Every row gives one point. Before rounding, the points of a table are all equally far from one centre. They may lie mostly on one side of it. Write the centre, to within rounding.

Points (8 x 2):
[[-1.53 -0.14]
 [ 0.96  0.06]
 [ 1.41 -0.59]
 [-0.42 -2.95]
 [-0.03 -2.96]
 [ 1.52 -1.50]
 [ 1.53 -1.33]
 [-0.81 -2.85]]
Centre: [-0.19 -1.24]

Points (10 x 4):
[[-0.03 -2.19  0.21  0.09]
 [-1.22 -2.26  3.49 -0.38]
 [-1.68  1.01  0.27  1.14]
 [-1.18  0.71  3.99  1.23]
 [-0.03 -1.99  0.09  0.35]
 [-1.93  0.59  1.89  1.86]
 [ 1.35 -0.12  0.62  1.41]
 [-2.01  1.49  0.19 -0.51]
 [-2.46  1.32  2.02  0.95]
 [-1.18  1.73  1.35 -2.46]]
Centre: [-0.36 -0.02  1.95 -0.44]

Points (15 x 8):
[[-0.53  2.36 -0.54 -0.45  3.63  1.16  0.46  0.46]
 [-1.49  1.80 -0.09  0.28  1.12  0.38 -2.42 -1.17]
 [ 0.09  2.35  1.08  0.53  4.04  2.43  0.58 -0.31]
 [ 2.22  0.11  0.00 -0.82  1.93  1.38 -0.45 -2.75]
 [-2.46  1.03 -1.12 -0.65  3.29  0.39  0.82 -0.88]
 [-2.36  1.11 -1.96  2.50  1.27 -0.11  1.26 -0.91]
 [-1.39  1.31 -0.96 -0.60  0.89  1.57  1.63 -3.11]
 [-2.19  1.53 -1.58  0.38  2.93  2.67 -0.20 -1.86]
 [ 0.87  3.03  1.15  0.06  2.14 -0.22  1.55 -1.28]
 [ 0.66  0.78  0.67 -1.10  0.32  0.78 -1.25 -0.46]
 [ 0.84  0.38  0.09 -1.87  1.27  0.02 -0.42 -0.92]
 [ 0.27  1.72 -0.12  2.67  0.16  0.38  0.98 -3.69]
 [-0.35 -0.33 -0.26 -1.27  3.72  2.14 -0.13 -2.29]
 [-1.03 -0.68 -1.06  0.80  1.77 -1.22 -1.25 -2.95]
 [ 0.02  0.30  0.15  1.68  0.23 -1.67  0.24 -3.13]]
Centre: [-0.15  0.52 -0.02  1.29  1.99  0.88  0.32 -1.36]

Points:
[[ 0.44 -1.20 -1.32 -0.62  2.60 -2.61  1.53 -1.88  1.75  0.44 -1.60]
 [ 0.43  0.99  1.98 -0.34 -0.25 -1.97  1.64  0.73  2.22 -1.76 -1.37]
 [ 2.24  1.86  1.70  0.75  0.31 -2.82  0.74 -1.33  2.89 -1.01  0.30]
 [-0.62  0.59  2.55 -0.39  2.03 -3.61  0.26  0.87  2.33  0.61 -0.83]
 [-0.77  0.25 -0.11  0.70  1.15 -3.34  1.14 -0.88  2.79 -0.79  0.00]
 [ 2.16  0.35  1.06  0.02  0.09 -3.38 -0.44 -0.81  2.61 -0.12 -0.47]
 [ 1.79 -0.68  2.92 -0.67  0.36 -1.72  0.94  1.70  0.82  0.18 -1.71]
 [ 1.63  0.16 -0.78 -0.03  0.42 -3.91 -0.09 -0.87 -0.06  0.46  0.04]
 [ 0.95 -1.50  1.78  0.11  1.10 -3.64 -0.27 -0.84  1.21 -0.10 -2.02]
 [ 0.15 -1.29  0.47 -1.94  0.58 -3.82  1.13 -2.17  0.19  0.32  0.64]
 [ 1.49  1.15  2.10  1.44  0.60 -3.13  1.81 -0.46  2.37 -0.54 -1.14]
 [ 2.89  0.05  1.75  1.86 -0.07 -2.72  0.38 -0.46  1.00 -0.40  0.07]
 [ 1.71  0.20  0.50 -1.69 -0.17 -3.04 -0.56 -0.09  1.15  1.04  1.45]
 [ 1.01  0.66  3.38  0.37  1.01 -2.67  1.73 -0.51  2.86 -0.89 -1.61]
 [ 0.10 -0.71  0.66 -0.18  1.67 -3.31  0.40  1.02  2.67  0.46 -0.78]
 [ 1.81 -0.41  0.77 -2.67  1.29 -3.05  3.08  0.01  0.96 -0.28 -0.22]]
Centre: [ 0.74  0.55  1.46 -0.50  2.20 -0.72  0.74 -1.13  0.39 -0.08  0.10]

Points:
[[-1.77  0.87  2.65 -3.25  0.27 -1.30  1.18  0.25 -2.16  0.22  0.87 -0.25
   0.26  1.18]
 [-1.66  1.46  1.41 -0.34  0.29 -1.10 -0.29  1.44 -2.50 -1.32 -0.29  0.38
   1.59 -0.94]
 [-0.55 -0.93 -0.47 -3.42  0.45 -1.15  1.66 -0.77 -2.11  1.03  1.12  2.68
   1.24 -0.64]
 [-0.04  1.68  1.02 -5.34  2.11  0.57  0.74  0.83 -1.32  2.32  1.15  1.25
   0.42 -0.21]
 [-2.15  1.33  1.53 -3.32 -0.91  1.80  1.41 -1.96  0.49  2.06  1.14  0.76
  -1.32  1.06]
 [-0.37  1.28  0.77 -1.99  2.16  1.27 -0.76 -1.12 -2.88 -0.94  0.83  0.76
   0.56  0.93]
 [-3.42  2.31  1.98 -3.55  0.67 -0.91  0.61 -1.03 -1.56  0.15 -0.50 -0.08
  -1.23 -0.08]
 [-2.80  1.39 -0.03 -2.37  2.44  0.28  0.98 -1.54 -2.29  0.20 -0.63  1.62
   0.84  0.74]
 [-1.58 -0.33  1.44 -2.57  1.02 -0.16 -0.01 -0.88 -1.45 -0.99  1.77  1.63
  -0.65  0.97]
 [-2.45 -0.50  1.83 -2.03  0.42  0.83  3.56 -1.11 -1.05  0.01  0.28  0.60
  -0.60  0.75]
 [-2.48 -0.37  2.05 -4.68  0.36 -0.18  0.16 -1.54 -0.46  0.25  0.44  1.84
  -0.24 -2.20]
 [-1.47 -1.32  0.32 -2.32  1.36 -0.70  0.33 -0.42 -3.81  0.47  1.07 -0.02
  -0.77  0.48]
 [-2.06  2.41  0.82 -3.40 -0.95  1.28  2.40 -0.52 -1.58  1.08  1.58  0.24
   0.86  0.11]
 [-0.01  0.89  0.77 -1.85 -0.60  0.68  1.25 -1.61 -1.01  0.05  2.75  0.27
   1.93  0.00]
 [-2.61  0.86 -0.46 -4.23  0.32  2.13  1.86 -0.49 -2.21  1.10  0.75  0.49
   1.09  0.80]
 [-1.37  0.10  1.99 -2.63  0.15  0.59  0.72 -1.97 -1.13 -0.02  1.83  0.23
  -2.16  0.99]
 [-2.11 -0.58  1.38 -2.24  0.13  1.32  2.23 -1.61 -3.73  1.42  0.07  0.59
  -0.62 -0.25]
 [-1.98  0.69  0.64 -2.21  1.75 -1.76  0.75  0.05 -1.38  1.43  1.32  2.18
  -1.38  0.52]
 [-0.63 -0.29  1.30 -4.36 -1.26  1.68  1.23 -1.67  1.09  1.53  1.43  1.32
   1.78 -0.66]
 [-1.08  0.03  2.06 -2.97  1.16  0.69  2.23  0.16  1.35  0.57  1.09  0.92
  -2.02 -3.32]
 [-0.77  0.17  1.61 -2.19  0.63  0.25  3.57 -0.27 -1.45  0.79  0.95  0.73
  -2.76  0.22]]
Centre: [-0.10  0.31 -0.01 -2.13  0.07  0.61  0.23  0.12 -0.13  1.13 -1.43 -0.18
 -0.25 -0.83]

Points, 26 rows:
[[-0.21 -1.02 -0.97  0.99 -1.37  2.56 -0.88  2.82  3.60  0.86  2.18  0.57
   0.73 -0.68 -1.95  0.56 -0.06  2.90 -0.16  0.39]
 [ 0.69  0.00 -2.41  0.86 -1.05  1.61 -0.86  2.66  1.80  1.13  1.75 -0.74
   2.23  1.76 -2.39  1.94  0.47  2.98 -1.22  2.20]
 [-1.35 -0.91 -0.83  0.45  0.44  0.67 -0.19  1.48  3.35  1.91  0.22 -1.49
   2.00 -0.87 -1.78  1.94  1.48  2.47 -1.00 -1.77]
 [-0.52 -1.56 -2.31 -0.93  0.65  1.71  0.15  2.56 -0.39 -0.90  1.42 -1.01
   0.85 -0.52 -1.85  1.70  1.12  3.34 -0.54 -1.71]
 [-1.55 -1.14 -1.78  1.00  0.08  2.28  1.59  2.96  2.28  0.09  0.29  0.14
   1.18 -1.09 -1.58  0.56  1.18  3.57 -1.49  0.21]
 [-0.44 -2.92 -0.05  0.83 -2.09  1.34  0.59  2.52  1.11 -0.10  0.36 -0.41
   0.75 -0.92 -2.33  2.11  1.09  3.18 -1.85  0.69]
 [ 1.03 -1.37  0.23  0.65  0.40 -0.57  1.37  3.22  2.28  0.47 -0.22 -1.61
   0.69  0.99 -2.40  0.80  1.20  3.29 -1.47  0.59]
 [-0.45 -0.84 -0.91  0.81  0.23  1.63  0.75  2.99  4.17 -0.09  2.38 -0.56
   0.97 -0.73 -1.66  0.09  0.07  2.46 -1.40 -0.71]
 [ 0.19 -2.11 -0.87  0.98 -1.47  1.32  0.94  1.85  1.93  0.25  1.23 -1.34
   2.02 -1.46 -2.66  1.21  1.21  3.13 -1.27  0.76]
 [-0.35 -1.46 -1.04  0.01 -0.43  2.11  1.90  2.65  2.61 -0.18  0.76 -1.62
   1.63 -0.02 -3.37  1.20  1.06  1.85 -0.65  0.05]
 [ 0.32 -0.12 -1.16  0.20 -0.86 -0.01  0.59  1.10  2.67  0.15  0.20 -0.59
   0.36  0.36 -1.51 -1.15  0.17  4.54 -0.74  0.07]
 [-1.06 -1.57 -2.04 -0.24 -0.76  0.61 -0.05  2.27  3.06  0.16  1.01 -0.78
   0.79 -1.08 -3.01  0.89  1.98  3.08 -0.15 -1.19]
 [-1.31 -1.67 -2.75  0.24  0.54  1.35  2.41  2.43  1.53 -0.50 -0.04 -0.85
   0.52  0.47 -0.41 -0.56  1.30  1.62 -0.08  0.59]
 [ 0.79 -0.85 -1.33  0.41 -1.00  0.55 -1.45  2.92  2.92  0.96  0.83 -0.27
   1.30 -1.45 -2.25  2.18  0.58  3.54 -0.44 -1.05]
 [ 0.41 -0.66 -1.81  0.66  0.40  2.12  1.24  2.99  1.72  1.08  1.90 -0.79
   0.64 -1.28 -1.51  1.41  0.25  2.04 -2.50  1.09]
 [-0.66 -0.72  0.33 -0.62 -0.43  1.37  1.79  2.04  1.53 -1.04 -0.05  0.38
   0.56 -1.28 -1.05  0.90  0.98  3.34 -1.34 -0.42]
 [-0.49 -2.01  0.03  0.77 -1.53  0.43  0.68  3.03  1.84  0.08  0.29 -1.62
   0.75 -0.80 -3.71 -0.03 -0.52  2.91 -0.94 -0.32]
 [ 0.45 -1.41 -0.37 -0.09 -1.14  1.06 -0.80  2.38  2.47 -0.35  1.29 -0.68
   1.40 -2.44 -2.11  0.30  0.71  2.81  0.22  0.20]
 [-0.73 -2.90 -0.12  1.23  0.19  1.12  0.65  2.01  2.47 -0.53  0.09 -0.52
   0.31  0.63 -1.89  0.84  0.47  4.19 -0.96 -2.40]
 [-0.18 -1.60 -1.01  1.42  0.58  1.62  0.88  3.45  2.83 -0.62 -0.59 -1.19
   0.79 -0.17 -2.32  0.66  0.75  3.68 -1.34  0.64]
 [-0.98  0.19 -1.09  0.05 -0.81  1.49  0.72  3.50  2.59  0.26  0.58 -0.41
   1.39  0.71 -2.88  1.57  2.22  3.33 -0.27  0.75]
 [ 1.21 -1.53 -0.77 -0.24  1.08  2.81  1.65  2.79  2.00 -0.13  0.16  0.20
   1.60  0.02 -2.15  0.81  0.80  2.86 -0.45  0.12]
 [-0.45 -2.24 -0.48  0.58  0.23  2.18 -0.23  2.88  3.59 -0.32  0.78 -0.64
   2.08 -0.39 -1.84  1.53  0.34  3.08 -0.92 -1.96]
 [ 0.26 -1.68 -1.81  1.00  0.10  0.15  0.70  4.03  1.85  0.25  1.42 -1.25
   2.56 -0.29 -2.95  0.94  0.78  3.66 -0.52 -0.30]
 [-0.20 -1.20 -0.46  1.02 -0.96  1.76  0.45  2.65  1.84 -0.38  1.21 -0.70
   2.37 -1.96 -1.90 -1.14 -1.11  2.03 -0.36 -1.47]
 [ 1.31 -1.12 -1.06  0.28 -1.10  0.31  0.35  1.91  2.81  0.08  0.83 -1.12
   1.35 -0.53  0.10  1.52  0.99  3.85 -0.55 -0.39]]
Centre: [-0.39 -0.86 -0.92  1.31 -0.04  0.48 -0.84  1.75  0.75  0.07  0.66  0.30
  1.13  0.96 -1.51  0.57  0.58  1.09 -1.03 -0.38]

Points, 31 rows:
[[ 1.12  1.92 -1.44  0.26  0.77  2.66  2.71 -2.09  0.04  2.08 -0.88 -1.37
   1.13 -1.60 -0.38  2.66  1.54  0.09  0.63  1.42  2.75  1.73  0.04  1.77]
 [ 0.59  2.74 -1.33  0.44 -0.40 -0.01  2.57 -2.66  0.48  0.72 -0.82 -2.00
   0.41 -0.10  1.36  2.33  0.12 -0.12  0.57  2.30  2.66  0.75  0.37  0.43]
 [ 2.40  2.25 -1.42  0.13  0.48  0.63  1.09 -0.76  0.91  2.54 -0.86 -1.67
   1.46 -1.52 -1.53  2.92  2.39  0.36  0.84  1.61  3.04  0.00 -1.16  1.74]
 [ 1.26  1.87 -1.07  0.10  1.62  1.00  1.63 -1.38 -2.73  1.06 -0.95 -0.63
   1.62  0.05 -0.58  2.85  1.10  0.29  0.03  2.02  1.57  0.97  1.65  1.39]
 [ 2.64  1.16 -0.90  0.55  0.72 -0.32  4.21 -2.41  0.32  0.53  0.74  0.31
  -0.58 -0.87 -0.16  1.23  1.23 -1.08  0.48  0.72  0.66  0.97  1.45  1.34]
 [ 1.70  1.15 -1.57 -0.64  0.60  1.72  1.86 -2.70 -0.09 -0.21 -0.24  0.37
  -0.58 -1.14  0.77  3.90  2.53 -0.65  0.90  0.51  1.96  1.20  0.62  1.57]
 [ 2.44  1.32 -0.15  0.77  1.35 -0.07  2.68  0.15  0.31  0.37 -0.98  0.48
   2.55 -3.24  1.55  1.59  1.44  0.75  0.56  2.12  1.87  0.63 -0.35  1.26]
 [ 1.40  0.57 -0.41  0.12  0.91  0.67  4.32 -0.27  0.89  2.56 -0.65 -1.11
   2.19 -1.04 -0.31  3.85  1.25  1.55  1.60  1.53  2.19  0.57 -0.12  1.22]
 [ 1.46  2.42 -0.86  0.29  0.06  2.64  0.69 -0.09  1.57  0.85  0.41 -1.34
   1.27 -2.88 -0.71  2.44  1.00  1.91  1.11  0.60  2.78  0.33 -0.84  2.99]
 [ 0.91  0.89 -0.77  0.71  0.57  0.71  2.94 -1.88  1.33  1.28  1.11 -1.68
   1.88 -3.90 -0.18  2.78  0.44  0.26  1.11  0.43  2.29  1.00 -0.65  1.14]
 [ 1.65  0.79 -0.66  0.49 -0.26  0.45  1.97  1.24  1.97  0.47 -0.81 -2.14
  -0.21  0.39  0.30  3.78  1.17  2.01 -0.39  0.29  0.37  1.06  0.56  0.32]
 [ 1.69  0.94 -0.24  1.62  1.06 -0.54  2.93 -0.43  1.04  1.27  1.08 -1.07
   1.74 -1.33  0.06  3.55  1.09  1.52  1.48  2.21  0.93  1.55 -0.05  0.68]
 [ 2.25  0.14 -0.04  0.86  0.54 -0.27  2.56  0.07  0.88  1.96 -1.20 -1.41
   1.25 -2.04  0.35  2.73  1.39 -1.75  0.91  2.85  1.92 -1.46 -1.06  1.15]
 [ 0.42  2.16  1.61 -0.24  0.06  1.02  3.17 -0.30 -0.05  1.22  0.41 -0.83
   3.15 -2.18 -1.30  2.60  2.08  0.39  0.59  2.47  2.02  0.50 -1.36  2.44]
 [ 1.44  1.82 -0.66 -0.45  0.52  0.66  0.93 -0.98  0.23  1.72 -1.17 -0.28
   1.80  0.52  0.35  1.78  1.40  1.52  0.96  2.62  2.00  1.83  0.83  3.43]
 [ 1.64 -0.11 -0.13  0.08 -0.55  0.25  2.32 -1.15  1.14  1.04 -1.40 -1.53
   0.15 -2.80 -0.97  3.26  1.19  0.88  1.15  1.08  2.21 -0.56  0.48  2.83]
 [ 2.39  0.99 -2.12 -1.13 -0.36  1.95  1.95 -3.32  0.75  2.25  1.37 -0.37
   1.67 -2.13  0.05  1.55  2.47 -0.65  1.08  1.11  1.91  0.73  0.28  0.41]
 [ 1.47  2.96 -1.20  0.86  1.32  0.19  3.14 -1.29 -0.48  1.11  1.30 -1.47
   1.43 -0.86 -1.95  4.29  0.06 -0.56  0.50  1.93  1.23  0.11 -0.88  1.72]
 [ 1.75  1.27  0.25 -0.78 -0.40  1.34  2.03 -2.46  2.40  3.21 -0.59 -0.96
   1.28 -1.02 -1.49  2.48  0.09  0.38  0.96  1.13  1.86  1.21  0.17  2.78]
 [ 1.57  2.32 -2.01  2.26  1.28  1.78  1.86 -1.00  0.05  1.06 -0.80 -1.00
   1.58 -1.49  1.45  1.64  1.39  1.27  1.12  1.61  1.47  0.76  1.26  0.64]
 [ 1.71  1.14  1.52 -0.43 -1.51 -0.10  3.47 -0.10  0.13  0.87  0.82 -0.95
   2.36 -0.44 -2.15  3.62  1.04  0.29  0.29  2.47 -0.44  0.09  0.60  1.78]
 [ 1.01  0.70 -2.61 -0.14  1.64  0.96  1.73  0.10  0.94  1.40 -0.49 -1.57
   3.30 -1.45 -0.04  3.72  1.77  1.81  0.53  2.21  2.09 -0.89  0.12  0.78]
 [ 1.56  1.60 -1.00  0.30  0.63  1.64  3.25 -2.04 -0.07  2.43  0.16  0.63
   1.21 -2.06 -0.11  3.61  1.04  0.27  1.60  1.92  1.33  0.97  1.99  1.15]
 [ 0.89  2.11 -0.35  0.91  1.09 -1.01  1.64 -1.15  0.25  0.52 -1.33  0.06
   2.05 -3.12 -2.80  3.81  1.11  0.60  0.41  0.92  1.65 -1.11 -0.30  1.55]
 [ 1.97  0.18 -1.26 -1.72  0.55 -0.27  1.81 -0.67  1.31  1.07  1.03 -2.05
   1.02 -1.48 -1.99  4.65  0.55 -1.13  0.64  0.28  0.75 -0.14 -1.09  2.41]
 [ 1.29  1.84 -0.33 -0.23  0.21  0.60 -1.21 -0.28 -1.16  1.85 -0.47 -0.30
  -0.05 -2.49  0.18  1.81  1.62  0.93  0.58  2.02  0.45  1.82 -0.98  2.50]
 [ 2.10  3.01 -0.37 -1.15  0.96  0.57  1.26 -0.83  1.53  1.31  0.15  2.60
   1.17 -1.35  0.78  4.14  1.56 -0.25  0.04  1.50  2.22  0.16  1.17  1.92]
 [ 0.73  1.94 -2.17  0.26  1.79  1.82  3.81 -0.12  1.14  1.21 -0.71 -1.74
   0.72 -1.01 -0.98  3.28  1.27  0.62 -0.06  1.14  3.09  0.49 -0.40  0.21]
 [ 1.71  0.66 -2.06  0.65  1.36  1.52  2.90 -3.18  1.27  1.11  0.79  0.04
  -0.04 -1.37 -0.53  3.36  1.53  0.03  1.09  1.24  1.46  0.30 -2.57  2.69]
 [ 1.59  0.44  0.09 -0.66  1.65 -0.14  2.01 -1.92  1.35  2.13 -0.18 -0.53
   1.68 -1.09 -0.76  2.02  2.69  0.62  1.04  1.50  2.18  1.78  0.60 -0.10]
 [-0.75  1.24 -1.22  0.00  2.10  1.42  3.54 -0.87  0.74  1.20  0.37 -0.01
   1.89 -1.27 -0.07  4.11  2.80  1.41 -0.49  0.73  1.86  1.58 -0.63  1.35]]
Centre: [ 0.22  1.03 -0.85 -0.33 -0.38  0.98  1.54 -0.37  0.36  0.91  0.19  0.76
  1.30 -0.28 -0.22  1.55  0.42  0.07  0.36  0.29  0.51 -0.84 -0.95  0.80]
